Each row is a point. Any point is a mix of the corners, with weights that add up to 1. It lies inside the corners' shape when no weight is negative. Say inside or outside, and name the corners with a negative weight.
In the rows, zero is written as 128.

Corners:
(1): [146 105 160]
(2): [170 134 125]
(3): [118 155 129]
(4): [ 99 111  27]
Points:
[144 109 152] => inside
[104 123  78] => outside (2)
[149 120 128] => inside
[121 128  92] => inside
[153 135 144] => outside (4)
[143 115  96] => outside (3)

Corners:
(1): [ 93 127 106 136 110 131  90 164 107]
(2): [119 136 107 107 133 148 151 118  87]
(3): [111 145 131 125 131 140 129 121 165]
(4): [ 97 100 105 116 140 118 139 118 122]
(5): [155 124  97  91 110 136 112 103 144]
(6): [ 99 142 111 132 151  36 103 118 158]
(7): [142 127 101 139 136 137 132 105 142]
(8): [ 95 122 107 134 101 144 161 165 121]
(9): [106 135 106 141  97 137 117 106 151]
(10): [113 114 249 151 117 138 141 127 106]
Points:
[105 116 113 124 129 118 130 119 130] => inside
[113 124 124 123 123 143 137 125 125] => outside (6)
[118 141 101 122 125 121 107 124 136] => outside (4, 8, 10)
[109 120 128 129 114 145 126 134 120] => outside (6)
[113 133 144 127 116 125 139 126 128] => outside (1, 4, 7)
[110 124 170 129 123 125 123 124 121] => outside (7, 8)
[122 133 151 123 121 160 147 131 108] => outside (4, 6, 9)

Corners:
(1): [103 150 121 118 121 154 150 118 126 131 154 131  97 133 115 144 118 147]
(2): [125 126 114 125 139 131 112 122 137 154  86 121 209 149 118 131  96 134]
(3): [130 105  98 106  75 160 100 112 130  99 161 176 134 112 121 138 145 151]
(4): [149 121 217 162 103  19 133 129 128 215 149 158  97 159 169 107 148  78]
(5): [ 95 138 171  96 142 162 141  81 108 109 173 140 107 142 121 119  65 107]
(6): [142 111  92 105 157 122 103 127 141 133  97 122 157 202 109 128 138 112]
(7): [112  97 133 166 124 111 130 151  98 111 171 157 143 129 105 122 157 115]
(8): [126 103 113  99 128 117 118 109 106  89 140 119 130 161 160 157 146 140]
(9): [234 180  89 123 106 128 102 165 117 119 111 152 143 143 171 147 156 105]
(10): [165 102 192 128 139 137 132 151 129 118 139 130 207 125 121 155 162  49]
(11): [152 114 180 148  74 131 103 111 125 122 140 128  95 149 144 112 141 149]
(12): [108  80 126 112 136 116 132 106 136 104 153 110  86 127 124 100 118 129]
(13): [109  95 195 123 141 177  62 101 101 182 120 134 171 124 113 125  75 105]
(14): [154 116 108 126  87 147  85 137 155 113  14 113 171 175 133 131 131  95]
(15): [119 181 156 103 144 143 150 219 135 170 162 153 122 128 107  82 123 142]
(16): [137 188  93  93 159 109 128  94 127 124  86 125  94 109 140  94 167 136]
(17): [106 121 119 147 108 161 133  90 128 101 153 156  92 126 169 103 149 126]
(18): [198  89 100  92  72 144 121 119 102 100  21 117 166 178 135 144 146 110]
(19): [117 113 136 153  66 109  64 101 116 180 163 124 138 152 142  65 148 125]
Points:
[104 112 162 128 114 140 119 117 137 144 155 141 126 138 122 110 110 121] => outside (7, 8, 9, 16, 18)
[135 123 152 130 121 120 113 126 121 151 129 139 140 141 133 121 127 112] => inside
[127 175 106 121 113 121 121 126 139 144 138 148 108 151 150 120 134 150] => outside (7, 10, 12, 13, 18)

Corners:
(1): [142 131 119 121 105 133 149 104 139 149 183 146 109 158 120 128  82 106
 104  61]
(2): [136 140 118 114  71 123 131 166 137 137 117  94 127 114 141  98 100 166
 123 153]
(3): [110 194  98 128 132 134 125 128 136 104 108 131 106 127 150 134 124 175
 124 145]
(4): [107 152 142 111 142  63 128 122 119 153 102 148 249  90  84 154 247 133
 124 159]
(5): [155 116 105 167 118 128 130  85 148  89 165 132  90 128 145 122  76 116
 158 130]
(6): [147 105 117 119 130 125 120  87 151 131 155 153  98 167 170 109  78 112
 147 116]
(7): [145 124 123 116  87 152 152 197 114 121  94 156 119 138 125 109 145 156
 140 143]
(8): [125 193 139 113 128 134 141 102 143 134 148 148 142 112 148 151 131 115
 122 140]
(9): [ 48 153 113 143 170 119 104 101 127 139 105  50 156 136 123 118 225 104
 124 156]
(10): [127 134 136 140 154 122 123 100 166 136 158 169  80 128 144 127  95 127
 143  74]
(11): [131 160 101 114 144 139 137 109 131 143 132 142 102 100 147 122 118 133
 143 132]
(12): [105 122  95 171 133 141 149  86 156 119 108  63 113 134 172 126 104 130
 152 130]
(13): [140 116 123 144 128 140 131 100 159 105 198 155 147 113 149 144 121 134
 136 153]
(14): [138  99 135 142 154 107 130 112 143 131 137  85 129 192  67 133 112  99
 141 124]
(15): [123 160 112 115 134 121 129 102 156 143 122 153 109  99 117 106 108 129
 102 140]
(16): [124 121 106 112 139 141 101 125 100 124 122 130 125 128 143 165 152 104
  99 165]
(17): [128 133  93 117 128 143  92 152 143 136 102 157 129 119 131 123 143 120
 139 158]
(18): [106 135 106 124 131 124 125  97 139 114 146 157 109 109 149 152 120 113
 143 145]
(19): [111 113 110 137 145 140 109 115 142  39 126  30 156 137 129 129 145 126
 143 131]
(20): [140 135 155 118  98 159 156 104 103 136 114 126 166 115 124 121 114 138
 140 119]
(21): [126 112 107 122 146 124 125 167  94 130 125 159 142 122 109 124 122 126
 127 154]
Points:
[153 142 108 126  92 169 139 117 143 102 142 127 105 126 167 121  81 146
 131 136] => outside (4, 9, 10, 14, 18, 21)
[126 135 116 125 131 132 124 114 130 123 136 134 124 126 138 138 126 119
 127 141] => inside
[125 124 117 127 126 138 128 126 131 135 134 139 116 136 134 125 116 126
 127 133] => outside (4, 5, 8, 11, 19)
[128 128 116 135 130 124 130 113 136 122 132 128 129 129 132 128 123 125
 138 135] => inside
[131 135 114 130 130 128 130 112 139 124 135 132 117 126 130 123 115 125
 134 134] => inside
[108 159 118 132 131 123 131 113 141 123 105 107 137 115 129 125 147 141
 140 141] => outside (1, 6, 13, 16, 21)
[128 130 122 136 126 129 127 112 136 115 137 107 139 137 136 130 121 125
 135 132] => outside (7, 11, 15, 18)
[129 134 119 124 128 129 127 119 134 124 141 137 130 127 128 130 125 125
 128 131] => outside (12)

Corners:
(1): [128 140 117 147 138 113 142 149 118 116 140 124 126 139 146 123 128 134
 149 116]
(2): [147 127 137 138 116 142 127 105 114 144 126 120 119 139 134 121 134 112
 142 126]
(3): [121 125 126 133 127 106 137 190 145 131 104 135 143 139 131 124 121 125
 121 103]
(4): [133 104  91 123 158 105 145 151 120 189 137 142 132  96 118 129 132 249
 121 107]
(5): [ 92 120 117 138 140 125 147 104 140 159 125 117 141 140 127 134 148 145
 140 134]
(6): [134 144 142 128 132 149 138 136 132 122 137 134 135  86 128 193 137 113
 146 110]
(7): [145 119 128 125 125 131 129 111 147 123 132 179 133 147 115 138 117 108
 117 125]
(8): [131 126 132 135 142 161 118 106 143 117 134 119 130 107 119 120 134 117
 148 113]
(9): [ 76 148  98 115 135 118 138 129  73 188 152 148 159 149 145 147 132 147
 142 133]
(10): [136 123 142  89 129 145 124 125 141 132 135 146 138 136 130 122 124 117
 154 139]
(11): [136 165 113 148 119 112 122 119 152 116 119 135 131 115 130 111 130 122
 143 143]
(12): [131 114 104 119 120 103 137 120 149 131 137 134 143 145 134 110 128 125
 136 114]
(13): [125 113 141 146 125 107  75 146 137 128 110 140 133 145 146 117 127 116
 135 101]
(14): [121 116 138 124 132 130 149 117 153 107 136 118 124  78 103 135 131 115
 117 144]
(15): [111 116 130 135 136 122 140 120 146 113  61 135 135 148 153 113 105 109
 139 144]
(16): [114 102 120 136 124 118 133 169 145 126 108 125 130 127 152 108  73 113
 140 138]
(17): [132 118 154 129 122 109 141 115 139 117 111 125 136 133 116 113 106 155
 132 124]
(18): [116 110 126 132 122 147 140 115 149 127 133 144 130 142 140 128 132 130
 116 113]
(19): [106 126 110 137 128 174 133 116  80 121 136 127 139 128 124 149 146 124
 161 128]
(20): [130 136 116 116 132 143 101 141 122 123 105 120 134 150 148 176 118 114
 114 113]
(21): [128 150 130 128 116 128 145 110 149 107 136 120  96 100 107 135 125 121
 144 109]
Points:
[119 131 128 136 130 132 134 127 126 133 125 128 132 121 132 126 129 129
 145 127] => outside (7, 12, 20)
[122 124 125 130 131 139 142 113 138 124 124 122 128 119 129 131 130 132
 141 131] => outside (3, 7, 9, 13)
[126 125 127 126 127 129 130 128 138 129 128 135 134 128 132 132 126 124
 138 121] => inside
[122 129 127 128 128 126 124 128 131 132 126 135 131 130 132 131 126 125
 138 120] => inside
[124 118 115 141 133 111 122 147 141 124 105 132 132 137 135 113 107 137
 136 119] => outside (2, 6, 9, 10, 14, 18)
[122 126 123 138 129 126 132 131 126 128 121 131 128 132 133 122 121 131
 133 123] => outside (5, 6, 10, 12)
[126 127 124 132 128 126 136 122 132 133 132 134 133 128 128 126 133 131
 139 120] => outside (16, 20)

Corners:
(1): [ 97  54 131  80 117 134 184 156 108 177 130 122 121 113  87  74 148 132
 160 128]
(2): [150 154  95 142 182 145  82 131 147  73 102 129  84 174 124 124 125  91
 106 110]
(3): [123 120 171  69 100  88 196 105 122 143 129 155  88 146 129  73 177  91
 165 108]
(4): [113 173 153  66 151  79 145 125 123 178 102 171 123 124 131  73 138 140
 169  82]
(5): [ 72 117 104 163 154 173 132  91 148 116 139 151 121 123 124 173 129 168
 115 172]
(6): [133 147 104 177 117 143 124 112 201  94 125  96 156 121  88 151  49 182
  92 123]
(7): [104 100 147  93  92  93 120 108  67 145 130 109  96 130 128  94 160 105
 121  83]
(8): [ 82 137 143 213 109 164 144 101 154  63 132 107 206 140 124 163 115 153
 109 116]
(9): [155 146 126 122 149  84  91 123 121 125 114 135 102 108 149 143 154  68
 155 132]
(10): [153 130 111  69 116  95 186 126  93 142 139 143 138 160 136  90 149 109
 137 112]
(11): [ 98 137 160  37  98  82 148 161 102 147 143 144 168 116 144  72 164 113
 138 154]
(12): [112 104 112  36 107 101 142 123 104 111 137 162 130 120 145  79 114  86
 165 103]
(13): [144 100 121 145 105 145 111  96 136  82  93 105 169 137 120 148 128 172
 124 112]
(14): [116 124 120 144 126 168 144  77 158  92 108  88 170 116 104 151 115 171
  87 106]
(15): [176 150 135 158 137 183 120 104 126  91 160 105 140 154 114 147 128 138
 108 145]
(16): [ 79 168 115 132 114 184 127 101 143 114  95 130 173 138  78 166  85 121
 119 174]
(17): [118 106 123 157 144 171  99  91 155  93  89 128 187 146  92  92  72 142
  91 157]
(18): [129  90 147  53 105  92 150 165  95 128 126 185 116 113 102 129 120  88
 110 118]
(19): [182 149 111 167 113 159  81 111 155 116  96 163  83  97 130 119 145  75
 141 110]
(20): [ 87 113 117 126 127 155  78  81 158 138 115 136 175 160 127 146 132 126
 109 122]
(21): [109 121 144 166 131 193 107 122 166 109  71  81 162 147 163 162  93 166
  90 149]
Points:
[114 122 129 117 119 125 134 113 132 111 112 138 137 119 109 114 123 123
 133 125] => outside (10, 15, 20, 21)
[125 129 129 130 125 138 127 119 131 111 118 131 138 133 120 121 124 123
 126 131] => outside (14, 20)
[127 121 132 123 125 132 130 106 136 123 116 131 134 130 129 124 131 129
 129 115] => outside (2, 11, 16)
[119 115 131 127 108 134 134 102 137 107 112 139 139 126 120 136 120 115
 119 125] => outside (1, 2, 4, 11, 15)

Corners:
(1): [ 99 142  82  92 112 186 133 152 111 133  97  96 140 129 116  83 147 138
 128  88]
(2): [108  98  93 109 135 194 117 137 161 132 136 102 123  66 160 156  78 145
 126 111]
(3): [106 131 161 145  68 127 174 109 127 107 131 142  88 151 139 144 139 120
  92 146]
(4): [ 98 152 141 169 103  80 138 109 147 177 144 154 161 175 104 192 157 119
 125 105]
(5): [145 110 138 145 121 185 202 162 157 162  81 129  66 143 174 175 151 170
 106  87]
(6): [129 166  82  81 101  67 180  76 103 109 119 115 125  99 131 161 104 105
 148  69]
(7): [140 139 171  94  84 156 100 154 124 161  83 141 109 118 164 162 132  97
  98 140]
(8): [132 130  85  77  89  93 105  62 136 143 100 176 138 143 162  95 142  93
 111 116]
(9): [163 136 151 130 165 125 152 160 138 107  78 137 169 162  83  91 145 158
 151 176]
(10): [142 187 126 158 176  85 186  89 186 174  86 155 190 155 151 133  82 161
  93 132]
(11): [165 121 144 105 109 149  86  99  96 112 107 164 170 180 145 136 131  91
 128 138]
(12): [146 176 163 176  73 109 141 170  97 104 144 165  95 154 154 178  92 137
 174 134]
(13): [166 150 174 152 128  82 120  91 104 146 103  75 152 170 156 126 139 144
 178 170]
(14): [166 129 105 163 114 155 166 130 143  82 122 107  46 182  98 159 146 125
 110 142]
(15): [146 150 166 131  85 110 140 191 120 112 102 133 104 176 154 100  93 168
 112 106]
(16): [ 50  95 146 145  20 209 147 185 154 133 136  81  36 113  75 146 117 118
 150 166]
(17): [ 78 138 133  84 156 134 155 139  85  93 148 171  90 170  88  97 116  54
 171 118]
(18): [141 149 125 116 108 172 184 181 153  89 108 112  99 180 149 109 141 138
 143 131]
(19): [129 148 122  90 138 145  97  77 180 166 109 155 156 138  94 105 108 184
  90 102]
(20): [116 158 155 134  80 151 101 142 157 107 152 121 139 106 130 118  67 107
 167  78]
(21): [144 113 107 101 127 151 190 129 116 180 147 108  84  94 140 153 140 136
 128 118]
Points:
[137 125 125 122  97 139 157 121 148 145 109 117 103 136 156 154 126 143
 103 116] => outside (1, 9, 12, 17, 20)
[123 135 134 128 108 144 153 141 134 132 118 125 109 143 127 136 125 130
 136 129] => inside
[133 130 142 132 127 168 159 164 138 123 102 109 113 147 137 120 121 139
 131 140] => outside (4, 6, 8, 12, 19)
[127 148 129 125 116 126 138 137 130 131 117 122 126 141 127 126 116 132
 142 124] => outside (3, 5, 11)
[134 134 109  94 114 153 138 127 145 122  93 137 120 133 136 122 112 123
 116  98] => outside (3, 4, 12, 13, 21)
[132 135 127 125 102 136 132 120 143 141 110 140 132 133 140 140 116 133
 113 118] => outside (13, 17, 18)
[127 136 129 126 112 136 149 130 128 127 121 131 115 147 126 134 126 127
 134 124] => outside (7)
